Each row is a point. To make a cloud, some directions were put in groups of two or more. Within a group, all points are equally far from the middle, so they leave a hole (a ring in 2 directions, a hollow ball in 3). The other directions are filled evenly. Then the cloud was stretched, turned, moved and blurred a little. Count the holes, and give their numbers of directions, smallest first.

Cloud (22 x 3)
6.5 0.3 -2.8
0.9 -0.4 -1.4
-2.3 -2.2 -2.8
0.6 -2.8 1.0
5.9 1.8 -2.4
-6.4 0.8 -2.9
1.1 0.8 3.6
1.3 4.0 -0.6
4.1 -2.5 -3.4
1.1 1.6 -4.3
-0.8 -3.5 -1.4
-1.0 1.0 -7.1
1.5 -0.6 -1.3
5.3 -2.3 -2.5
-1.6 -2.3 -4.1
-3.3 -1.0 -1.6
2.7 -3.2 -1.8
4.6 0.9 -1.6
-0.8 0.1 1.1
-0.3 -1.3 -6.4
4.0 0.0 1.3
3.1 -0.8 3.2
Holes: 0

Cloud (32 x 4)
0.7 -3.0 -2.5 2.0
4.0 3.1 -0.5 4.0
2.9 -1.1 -0.2 5.6
4.8 3.5 -1.5 1.2
0.0 -1.8 1.0 2.9
4.5 -0.2 0.1 -3.7
-1.0 2.3 -5.1 0.2
-2.9 1.5 1.3 1.7
-1.6 1.7 -4.3 3.2
3.5 4.8 -1.2 0.6
4.0 -0.8 -3.5 -2.4
2.5 2.1 -0.9 6.1
1.8 2.7 -0.9 5.9
-2.5 3.9 0.0 3.6
0.3 5.0 0.3 3.6
-4.1 2.8 -1.2 2.1
0.9 4.2 0.9 -4.7
6.1 0.9 -1.3 -0.6
0.7 5.8 0.9 -1.5
-1.6 -1.8 -1.5 -2.1
0.2 0.0 -4.8 2.7
-1.2 2.7 -2.0 5.5
-0.8 -2.6 -0.7 1.1
-3.8 2.9 -3.1 -2.4
0.6 5.0 1.8 -2.0
-3.4 3.0 -3.8 0.2
1.0 -2.1 -3.1 4.2
1.1 5.9 -0.6 -2.6
-1.5 -2.1 -1.4 -0.9
-0.4 0.9 -5.1 2.0
-0.6 2.0 -2.5 5.8
0.8 4.2 2.3 -2.2
Holes: 2 (2, 2)
